Each row of a before or after table is a point. The points were changed in one or more steps. Then noise was added and the rows were shuffled. The steps act on how far a point lies along the listed directions, d1 being the first. Write out the steps. A step turns or swaps two directions, mirrors them in a line or flattens them onto one, adds a multiple of one to another, or multiplies one. Angles are multiples of 10 degrees, from the lower direction toward the higher: turns from -170 to 170, lines from 10 to 170 but not 90. Use the fewest steps. Two steps may share a direction if one is a turn and the other turns, adds or multiplies; they go together, in the order done. Otherwise the lowest direction goes first.
In the rows, 128 means zero.

Directions:
(1): [111 165  82]
(2): [174 106  94]
(3): [165 172 150]
Before (10 x 3):
[[190 154 135]
 [ 65 119 204]
 [176 151  90]
 [ 94  87 132]
 [121 108 176]
 [ 76 104 141]
 [ 91 112 149]
 [203 113 117]
 [ 79 121 124]
 [233 129 103]]
After:
[[157 155 152]
 [154 132 162]
 [ 95 110  90]
 [150 168 143]
 [146 151 130]
 [126 164 103]
 [ 83 107  96]
 [110  87 126]
 [141 176 114]
 [110 128  94]]
Steps: turn d1 and d3 by -160 degrees; multiply d2 by 0

Directions:
(1): [109 119  80 196 133 129]
(2): [ 89 119  91  88 143 180]
Before (11 x 6):
[[143 128 127 158 116 105]
 [148 142 173 123  95  77]
 [ 65 119  80 104 138 169]
 [141 130 158 157 105 103]
 [122 132 144  63 147 150]
 [107 120 108 114 130 149]
 [122 116 112 108 129 164]
 [154 124 139 168 128  90]
 [113 125 115 173 113  97]
 [104 127  88 153 133 157]
 [127 125 123 125 121 118]]
After (11 x 6):
[[178 153 227  47  86  75]
 [ 91 116  82 157 134 150]
 [128 121 129 122 122 113]
 [ 37 102   6 209 148 174]
 [112 108  84 159 132 167]
 [174 133 184  99 121  86]
 [108 124 110 113 150 147]
 [ 91 126  59 198 137 155]
 [154 138 198  95  97 102]
 [154 132 157 113 111 101]
 [123 130 139 135 109  97]]
Steps: add 1.5 times d2 to d1

Directions:
(1): [179 151 181 118 131  93 105 186 125]
(2): [ 85 178  95 130 168 138  73 159 126]
(3): [ 92 176 141  71  96  99 153 111  92]
Before:
[[106 114  73 134 143 133 132 101 149]
 [135 158 143 121 136 112 113 148 134]
 [ 93 110  74 162 157 171 104 118 150]
 [136 133  87 150 144 147 143 104 152]
 [156 183 162 109 146 101  77 212 128]
 [147 118 131 118 122 142 136 145 121]
 [119 124 114 138 154 126 116 111 155]
 [182 137 173 117 139 115 127 181 148]
 [ 69 109  75 139 130 182 146 108 135]
 [140 158 150 163 160 116  67 218 149]
 [106 124 132 118 125 135 122  88 117]
 [107 135 111 134 112 135 107 106 119]
 [100 104  99 146 113 173 163  74 138]
 [140 230 184  51 108  70 106 196  85]]
After, 14 rows:
[[140 132 166 110 116 112 118 112 112]
 [ 81  75  70 188 131 178 139  89 160]
 [ 86 147  77 139 165 167 119 123 154]
 [ 60 119  57 131 127 176 142  69 135]
 [182  94 181 122  96 124 162 157 134]
 [125 131 113 121 135 151 123 151 120]
 [  9 196  61  57  93 145 171  60  81]
 [191  59 159 160 112 134 146 135 157]
 [101 131 111 128 127 135 137 102 133]
 [180  97 140 125 122 104 145 131 146]
 [143 125 146 129  93 114 121 112 114]
 [154 107 135 136 139 115 128 114 158]
 [188 135 185 133 112 115 127 165 136]
 [188 127 129 151 135 125 141 131 153]]
Steps: turn d1 and d2 by 140 degrees; multiply d3 by 1.3

Directions:
(1): [ 87 100 103 108 217 144 122 127  91 109 140]
(2): [ 94 146 158 188 162 146 180 158 178 128 121]
(3): [188  92 122 105 154 139 136 105 198  88 145]
Before (9 x 11):
[[ 94 106 150 163 172 139 151 146 150 112 125]
 [137 136 126 122 109 113 132 130 129 128 139]
 [ 95 123 130 141 158 148 143 139 136 114 130]
 [ 96 161 151 191  93 120 126 161  93 158 116]
 [ 83 117 113 141 160 144 148 126 135 106 129]
 [140 148 141 159  77 120 130 140 160 143 132]
 [119 151 153 122  34 108  75 133  38 163 101]
 [144  90 102  70 147 116  78 114  73 120 154]
 [116 130 137 130 119 129 134 135 138 118 134]]
After (9 x 11):
[[121 107 121 142 188 146 145 137 180 104 150]
 [119 141 133 136 128 122 145 138 135 127 142]
 [104 121 126 160 166 137 121 145 103 122 132]
 [167  58 112  78 169 132 102  94 133  80 146]
 [122 118 129 115 136 134 130 127 140 108 139]
 [144 102 109  88 134 137 109 109 125 105 139]
 [ 95 193 166 168  10  90 107 168  57 205 111]
 [137 100  95  93 117 124 107 100 116 102 137]
 [ 27 205 197 224  66 125 142 192  58 192  79]]
Steps: turn d1 and d2 by -110 degrees; add 1.5 times d1 to d3

Directions:
(1): [ 72 145 186 117 171  98 110 163 102  97 105 154 110  74]
(2): [ 97 134 176  96  35 106 105 103 130 108 106 103 120 162]
(3): [122 134 129 181  81 147 111 164 135 109 193  84 129  66]
Before:
[[132 129 132 127 142 122 116 139 118 123 139 139 124 104]
 [116 130 158 126 151 112 113 142 118 108 127 134 130  95]
 [122 124 140 111 167 111 129 126 117 128 112 151 119 123]
 [159 129  99 136 140 135 138 134 131 153 125 126 139 145]
 [ 99 145 147 137 112 113 116 138 130 117 137 126 123 106]
 [128 131 124 125 135 122 136 125 126 130 111 140 130 149]
 [111 135 144 116 137 110 122 128 124 115 115 145 124 124]
 [140 129 110 113 138 117 132 111 127 137 111 136 138 147]
 [128 129 122 135  87 135 129 118 141 126 133 113 134 158]
 [143 120 119 117  93 127 125 107 133 126 124 108 124 161]
 [ 83 132 187  77 109  95 126 109 102 113  78 134 124 153]
 [120 126 135 127 112 124 121 124 135 133 123 112 128 129]]
After, 12 rows:
[[ 92 133 168 134 153 108 109 162 109 104 141 136 112  67]
 [189 107  63 136 127 154 150 102 144 154 143 113 137 173]
 [ 74 141 203 108 172  88 100 159 101  87 103 153 116  71]
 [133 133 115 151 128 133 133 141 129 127 140 126 133 125]
 [107 136 161 111 130 105 108 139 111 111 123 142 116 104]
 [ 83 147 163 109 167  94 122 137 116 117  98 162 118 112]
 [132 122 121 126 145 127 131 122 134 143 117 127 131 134]
 [152 128  94 148 116 136 130 127 135 137 153 110 144 122]
 [ 94 141 158 128 167 105 117 155 115 105 123 155 118  84]
 [169 116  75 137 121 152 152 102 150 156 134 125 144 188]
 [170 126  91 146  72 146 132 123 145 153 150  90 144 161]
 [ 90 136 155 134 248 114 138 180  84 113 119 170 123  48]]
Steps: multiply d1 by 2.5; turn d2 and d3 by -140 degrees

Directions:
(1): [132  97 123 143 139 154 146 164  87 175 151 139 230 172 126 120  98 155]
(2): [130 128 140  60 205 164 151 112 146 192 111 148 116 106  74 128 156 136]
(3): [124  70 144 118 161 124 119 123 100 153 127 112 121 148 209 160 177  57]
(4): [166 136  69 142  87 118 154 137  74 188 125 136  74 144 117  70 160 115]
(5): [ 67 136  42 166 139 174 106 106 142 143 119 130 137  97 163 149 165 172]
Before (12 x 18):
[[135 135 105 147 118 132 125 134 141 127 116 114  98 116 119 126 124 132]
 [149 159  72 173  69 112 130 158  85 131 136 121 132 128  98  99  93 169]
 [105 134  75 170 110 142 127 114 133 135 131 140 126 130 138 109 125 145]
 [101 126 124 120 133 130 118 128 155 129 108 120  97 110 102 141 131 116]
 [125 122  50 166  70 160 127 135  76 183 117 137  88 160 144  97 168 143]
 [ 99 119  77  93 186 190 115 102 150 171  95 123  60  72 166 151 204 120]
 [152 117 109 115 132 144 166 158  83 203 152 165 145 147 101 109 130 146]
 [ 82 113 113 104 197 175 118 115 149 165 112 139 129  98 167 157 158 111]
 [102 114 178  80 196 134 117 102 147 143 107 128  83 100 178 173 190  48]
 [140 172  74 134 110 125 137 125 141 122 109 136  95 113 125  88 137 149]
 [152 119  81 121 128 142 139 143 101 192 130 155 138 134 109  94 141 158]
 [126 126 183  70 228 151 138  96 159 172 120 140  83 105 102 169 173  77]]
After, 12 rows:
[[146 181 140 147  92  86 121 103 151  88 126 123   6 107 114 124 146  79]
 [ 83 166  49 151 121 159 114 110 150 137 107 138  68  76 153 117 160 138]
 [117 138 176  73 179 143 136 116 170 126 132 155 114  94  89 163 124 142]
 [107 129 136  94 174 145 105 108 181 115 116 143 133  89 117 158 132 161]
 [103 120 107 151 100 117 114 135 137 118 116 110 102 124 130 136 128 110]
 [ 50 133 120 140 147 202  88 114 180 102 115 135 185 117 126 185 113 204]
 [102 141 107 144 138 135 112 126 161  85 116 123 161 119 176 143 121 146]
 [ 76 121  83 159 152 168 117 106 153 138 129 141 163 119 151 141 130 155]
 [110 110 142 121 176 147 115 146 123 135 133 118 194 118 128 173 101 154]
 [ 67 168  28 180  98 172  81 103 176  74 104 112  69  54 182 150 159 176]
 [120 119 113 155 127 135 116 139 144 118 124 110 132 124 141 145 115 134]
 [130 182 113 163  65  96 123 128 123  97 121 127  61 110 134 101 138 107]]
Steps: turn d1 and d2 by 80 degrees; multiply d3 by 0.4; turn d3 and d4 by 160 degrees; multiply d5 by 1.6

Directions:
(1): [167 120 153 200 119 143 161  91 123 127 138 202 162  89 148  91 135 153
  97 144 126 103 209 148]
(2): [ 16 116 154 186 101 137 138 165 108 134 121 161 107 159 126 109 126 158
 130 147  59 143 101 150]
(3): [180 123 127 156 184 139 112 194 157 150 184  82 175 134 112 122  98 129
  93 157  58 110 110 156]
(4): [ 77 147 119  71 156 105 110 111  87 154  96 123 154 112  88 142  91  96
 122 119 100  93 202 202]
(5): [110  85 142 165 180 203 108 140 178 126  80 163 130 140 115 144 128  52
 127  74 148  93 119 120]
(6): [140 119  67 137 116 107 154  68 131 188 120 134 134 146  90  53 174  61
 119 145  98 136  85 133]
Before (13 x 24):
[[182 131 141 111 129 122 124 152 130 121 161  80 142 126 153 144 121 156
  138 143 136 133 106 108]
 [ 96 135 119 127 100  87 136 134 102 140 129 107 122 144 125 115 133 155
  125 155 103 148 124 145]
 [158 137 126 112 140 119 123 167 132 128 153  88 124 123 135 143 109 149
  128 147 125 126 124 122]
 [123 133 142 112 164 146  95 161 144 115 130 122 118 144 131 176 104 130
  144 118 142 116 124 140]
 [ 58 123 136  88 144 139 120 136 111 118  89 115 113 146 121 163 100 109
  158 114 138 121 147 157]
 [ 89 121 135  87 141 127 119 130 117 143 100 117 136 132 111 139 112  93
  131 109 127 117 151 167]
 [120 115 128 153 114 121 150 116 123 129 135 148 131 115 122  93 140 128
  115 135  97 132 127 145]
 [107 134 124 138 102  96 147 124 126 137 137 119 112 153 130 109 155 144
  134 145 105 168  87 129]
 [111 144 102 109  94  98 140 131 119 142 112 121 115 139 118 124 150 124
  146 137 109 144  86 111]
 [ 97 141 112  82 140 111 116 132 111 145 121 102 126 129 124 148 113 130
  138 123 116 121 128 140]
 [ 80 125 146  96 159 132 101 160 135 130 102 112 115 138 109 181  77  91
  136 107 117 113 124 150]
 [181 128 126  98 173 127 100 174 148 126 148  72 146 127 102 165 107 116
  127 127 137 117 110 124]
 [100 137 103 115  78  98 156  83 100 129 122 139 113 137 143 105 150 156
  147 135 131 170 103 112]]
After (13 x 24):
[[228 136 122  81 151 117 116 140 141 130 165  54 157 116 140 147 120 133
  130 138 145 123 111 108]
 [183 140 116  99 155 117 118 166 138 139 162  76 138 121 128 145 108 131
  123 151 118 120 123 124]
 [229 133 125  81 203 128  91 183 156 123 161  56 170 111  99 178  89 113
  114 127 141  96 138 132]
 [ 46 118 161 124 151 141 106 181 129 133 104 124 107 147 115 177  73 113
  132 115  93 120 120 156]
 [115 141 150 143  90 118 144 146 113 105 117 162 123 107 151 152 127 179
  136 133 126 128 147 117]
 [ 55 118 156 118 132 135 124 149 108 137 100 136 129 137 120 141 110 116
  132 114 111 119 156 177]
 [ 91 136 135 132  61 110 161  74  94 100 112 172 106 122 165 115 144 189
  151 129 160 168 139 106]
 [ 74 131 144 162  88  97 143 153 100 126 133 128 118 147 143 119 126 186
  122 159  92 154 135 151]
 [109 133 163 170  98 110 155 139 121 111 147 149 118 136 156 125 143 188
  129 146 116 163 127 129]
 [108 110 132 172 109 124 154 124 122 128 141 155 126 118 125  91 144 138
  111 141  85 135 120 143]
 [ 78 137 140 111 136 122 118 149 106 130 123 118 125 127 139 156 106 154
  135 126 109 116 150 147]
 [121 135 122 105 169 140  92 160 143 128 127 107 121 156 117 169 108 115
  143 118 130 122 103 143]
 [ 11 116 150 116 125 145 125 147  99 115  83 138  99 162 126 157 107 128
  167 121 122 132 138 156]]
Steps: mirror d1 and d6 in the line at 40 degrees; turn d2 and d4 by -20 degrees; multiply d2 by 2; multiply d3 by 1.6

Directions:
(1): [159 176  91 133 172 101  76 168 104  84 177 162 164 125 137 131 121 130
  58 155 135 104 141 111 160  95 119  97 127 129 171 138 141  95 116 181
 134  96 108  89  79 180  17  67 130 120 141 141]
(2): [110 164 144 161 215  39 142 137 111 106 113  99 153 132 148 126 166  56
 202  92 128 105 128 189 120 147  99 145 172  96 159 130 106  56 150 161
 148 144 129 165 123  80 134 117 139  94  87 145]
(3): [103 108 135 100 160 127 123 180 109  69 119 115 135 105 168  94  84 198
 188 159  95 197 140 202 125 133 120 160 141 178 126 162  74 150 103 171
  70 115 156  93 102 121 103 179 128 129 162  81]
(4): [160 132  84 114 121  87 123 154 158 179 124 129 116 175 140 151 211 106
  94  71  96 238 133 159 127  91 157 176 162 135 123 161 139 191  95 128
 161  88 153 137 126  99 102  98 177 166 126 134]
(5): [175 183 137 158 155  99  56 156 134 160 103 101  83  86 166  70 172 192
 134 127 114 103 151  89 115 157  83 122  66 152 168 134 145 190 162 101
 148  86 123 151 161 124 136 156 156  69 103  99]
(6): [171  75  83 193 139 122  98 149 111 118 117 126  63 124 128 152 118 124
  76 120 185 145  94 186 141 176  57 153 107 112  80 138  97 108 153 144
 178 164 109 121 167 150 104 151  79 196 103  79]
Before:
[[124  57  99 138  79 192 109 111 131 105 117 160  79 118 105 163  82 182
   66 161 148 169 113 164 139 139 104 129 122 136  62 151  89 140 119 124
  101 162 118 120 158 139 116 168  75 196 152  68]
 [111  77 147  94  91 175 161 129 123  91 145 151 127  80 110 115  64 164
  137 180 122 130 111 141 117 133 146 114 103 160  90 130  99 130 119 123
   74 119 129  89 111 144 129 170  98 156 161 100]
 [142  98  96 117  28 205 136  96 172 187 133 148  90 164 130 166 140 147
   33 130 125 171 134  74 150 111 164 135  88 133  84 133 156 185 114  82
  126 140 128 102 144 175 145 112 102 182 133 128]
 [ 89  93 132 141 170 143 156 115  90  50 131 122 151 117 146 122  45 117
  159 157 164 102 124 174 143 167 113  98 114 130 118 120  82  32 143 158
   90 173 110  98 101 153 106 150 107 133 141 106]
 [145  75 117 116  83 168 118 129 122 139 120 124  77 121 143 146 109 145
  114 147 134 143 136 125 130 140 111 164  94 148 110 135 128 159 117  95
  139 135 137 112 144 151 130 172  98 157 139  74]
 [110 156 119 106 180 120 102 186  97  72 161 137 162  89 154 105  99 167
  146 168 110 107 143 137 141 114 135 110 130 158 161 139 102 107  98 183
   60 110 123  90 100 150  67 129 132  71 143 144]
 [118 153 151 101  87 118 165 122 161 188 119 116 126 127 102 130 203 113
  151  96  72 121 141  87 131  97 185 116 131 147 149 118 168 169 116  67
  125  78 164 169 118  75 195 101 180 102 129 175]
 [125 103 103 102 122 150 143 144 123 125 134 139 123 139 127 140 125 118
  132 113 100 173 131 192 137 109 155 149 159 142  92 148 104 132  91 154
  109 129 137  99 115 125  94 123 133 168 158 131]]
After, 8 rows:
[[107 111 129 170 112 142 139  59 132 128 118 149 116 132  81 181 128  74
   93 126 169  61 111 123 132 143 106  96 144  71  99 112 124  54 157 108
  141 188  93 176 164 112 155 116  81 145 103 136]
 [109 138 114 178 163  68 171 102 142 144 113 107 130 178 150 183 191   8
  140  69 142 134 119 184 142 143 112 162 169  67 118 132 116  45 148 143
  167 187 124 159 136 100 150  87 103 151  65 157]
 [ 89 116 149 100 101 204 158  78 116  92 149 145 165 116 122 114  43 145
  123 178 147  66 142  66 139 132 169  57  83 141 132  99 134  83 134 108
   71 148 107  95  98 176 129 129 128 105 165 137]
 [140 112 129 141 115 119 137 102 123 156 118 117  98 137 132 163 149  62
  133 112 146  88 132 116 127 143 108 152 117 104 133 114 146 103 139  90
  174 151 123 153 150 126 149 134 108 129 102 115]
 [126 129 149 115  87 132 178  80 147 156 150 153 143 117  81 148 145  59
  113 122 132  70 110  82 113 115 168  92 121 101 117 103 156 100 140  87
  133 118 112 143 124 120 158 100 127 131 118 170]
 [141 124 104 116 129  63 155 179 159 177 104 103  98 150 134 146 239 107
  153  56  63 239 131 198 132 101 162 184 170 159 127 164 125 189  96 108
  148  68 189 162 118  48 151 114 190 158 123 136]
 [146 101  96 133 100 164 133 114 125 152 137 145 103 141 101 159 131  92
   86 107 135 118 118 147 142 122 140 126 134 114  82 125 130 116 115 129
  146 147 112 112 140 142 108 105 116 176 137 145]
 [132 166 121 110 113 175  93 136 116 122 176 159 147  87 113 116  99 165
   75 180 139  30 139  30 144 107 150  63  81 139 159 102 158 124 116 126
   83 113  95  99 123 185  94 104 122  64 138 172]]
Steps: turn d4 and d6 by 50 degrees; add -1 times d1 to d4; turn d2 and d3 by 130 degrees; add -0.3 times d2 to d5

Directions:
(1): [114 108 112 106  89  90 150 102 124 125 144 197 154 163 141 177  84  70
 197 126 115 160 120 106 142  35 117  86 150  85  70  97 123 147 139 106
 165 139 131 115 117 132 104 142  95 124  72 128 184  77 147 120 178 125
 117  70 103 121  46  99 108 160 201 113]
(2): [149  84 110  80  75 141 120  96 130 129 163 113  95 182 172 104  92 156
 171 181 107 112 135 205 107  97 124 185 112 127 174 133 147 188 170 143
  83 160 115 150 201 110 104  86  85  73 104 125  97 104  79 104 155 166
 133 133  56 109 189 139 174 149 132 118]
(3): [167 129  82 140 104 111 154  92 157 147 180 127  73 151 141 151 154  86
 148 126 127 153 149 100 109 175  68  88 167 136 150 137 135  34 151 145
 181 108  60 114 161 160  89 129 154 142 185 134 144 142 122 132 136 131
 206 152  49  90 133 205  88 133 137 168]
(4): [ 91 136 188  49 189  61 180 143 121 180 171  97  86  96  99  64 108  59
 134 135 108 151 146 101 155 144 145 134 104 137 105 138 135 146  86 122
  80  93 153 113 171 157 128 121  63 175 166 114 162 155 102 106 139  80
  74 145  57 134 146 105 104 156 126 147]
(5): [ 78 166 144 120 171 128 212  81 174 125  84 111 238 145 117 148 106  86
 138 170 146 168  96 144  61 115 111 117 127 174 142 135  16 123 142 131
 109 161 100 148 117  83  78 103 134  80 186  93 133 149 107 132 146 117
 121 118 137 166 147 151 142 118 120 142]
Before (8 x 64):
[[176 106  95 129  69 141  82 136 134 121 181  99  31 149 162 107 144 169
  120 138 113 108 145 158 136 154 102 183 108 127 163 146 188 114 150 146
  134 139  98 150 171 141 134 118 129 128 123 153  99 112 117 119 105 149
  151 140 100 105 182 164 126 126 110 122]
 [152 152 109 158 130 165 138 116 142 136 108  94 113 110 115 131 161 146
  116 126 150 141 144 138 103 206 107 133 151 155 179 150 140  75 126 157
  123 123  96 133 124 121 129 111 176 121 194 121 115 154 119 140  84 133
  151 155 122 149 152 172 142  78  92 162]
 [127 169 152 170 172 149 124 130 147 123  74  91 150 110 102 126 148 160
   89 123 148 114 112 141 107 147 157 132  91 162 138 152  80 105 124 132
   95 134 134 145  93 118 136 119 161 133 162 146 105 154 123 124 104 117
  125 144 192 160 149 111 142  99  90 136]
 [159 137 101 122 144 125 115 156 122 161 184  73  38  91 104  88 183 139
   89 105 122 110 167  75 156 221 112 106 131 138 142 140 190  28 122 142
  131  68 111 117 132 172 154 133 165 169 198 144 118 181 121 153  87 127
  164 186  81 101 160 172  76 121  81 182]
 [121 111 128  80 123  54 179 102 142 174 221 122  46 153 127 110 122  54
  172 124 110 175 160  95 154 143  88 104 128 122 112 122 170 109 139 138
  116 109 100 111 193 166  88 119  72 180 176  97 186 119 113  98 158 111
  137 143   7 121 151 156  83 168 170 164]
 [ 71 171 192  98 191 115 187 123 143 147  83  47 134 104  92 103 114 108
   82 159 130 158  96 169  86 184 155 148  86 191 160 150  71 117 135 134
   52 135 156 160 143 103 104  75 125 106 204 104 123 175 106 123 105  94
   65 143 141 163 196 119 134 106  67 153]
 [121 124 166  38 127  75 194 100 141 172 197 116  97 136 128 113  79  55
  179 152 102 166 132 126 124 130 126 120 121 130 129 132 113 145 149 142
   98 139 117 141 205 134  89  93  58 128 158 103 183 134  90 109 168 116
  132 140  14 116 131 121 103 161 158 145]
 [111  80 131  88 121 111 140 103 103 160 170 130 105 137 153  92  75 120
  163 157 104 157 137 165 155  66 162 175 104 114 106 129 139 202 113 122
  100 138 139 126 173 104 113 111  69  88  93 105 133 106  89  92 151 131
   92 118  60 138 134  90 142 168 137  96]]
After, 8 rows:
[[163 132  90 139  98 148 148  93 147 139 138 110  98 137 135 139 144 124
  157 134 137 147 153 144 105 179  97 132 157 141 174 146 151  76 138 160
  132 124  77 130 148 131 109 100 156 110 186 122 130 139 107 128 111 142
  166 143  74 131 143 186 137  90 119 161]
 [172 120  87 150  77 124 125  87 153 123 141 149 100 176 153 176 120 121
  173 134 130 133 137 148 109  86 113 103 130 123 131 130 120  89 172 131
  143 143  88 136 138 138  94 112 142 112 120 157 132 102 120 109 157 146
  185 120  89 110 116 141 126 133 158 142]
 [109 168 155 100 170  82 178 136 158 151 161  84 102 103 101 105 141  68
  105 124 125 166 132  83 125 174  95 133 105 162 118 154 110  71 103 137
  133 114  97 132 141 146 111 124 119 172 200 124 160 159 126 129 106  82
  113 141 102 148 159 160  80 122 108 156]
 [161 132  68 200  53 140 107 101 131 100 106 164  96 158 142 230 143 127
  134  96 134 155 105 127 109 136  92  63 173 116 124 113 135  27 185 124
  207 136 102 134  90 140  99 129 196 110 118 151 149  94 179 147 123 148
  180  90 159  96  75 151  84 105 146 140]
 [171 119  90 107 117 122 111 150 123 165 201  71  23 108 124  87 172 148
  111 112 112 106 174  94 156 208 108 116 129 131 153 136 210  43 143 144
  124  80 106 122 155 173 147 126 155 158 185 145 111 168 108 146 102 139
  176 184  52  92 170 176  85 136  89 178]
 [120 152 150 193 168 148  83 186 114 121 111  92  92  74  95 104 197 191
   40  71 145 109 136  83 166 217 144 129 108 134 131 131 183 103 105 137
  109 102 163 127  78 142 183 155 167 193 156 115 114 150 168 137  65 118
  122 169 215 158 153 121 108  96  93 138]
 [ 89 142 142 176 182 120 146 137 101 142  99 152 174  75 102 134 126 112
   99  93 140 169 127  82 167 100 164 104 122 126  60 123  99 130  66 105
  156 114 149 105  71 105 145 159 141 135 120 109 157 138 151 130 107  99
   92 109 184 163  64  83 104 128 125 102]
 [140 167 164 186 158 170  90 182 113 116  87 128 152  55  89 156 164 171
   57  67 153 110 106  87 148 190 162 105 129 136 122 134 128  99 115 131
  149 124 156 137  67 124 178 150 182 162 134 126 135 154 171 164  79 122
  147 144 230 147  89 101 108  88 102 118]]
Steps: mirror d1 and d3 in the line at 130 degrees; turn d2 and d4 by 140 degrees; turn d4 and d5 by 70 degrees
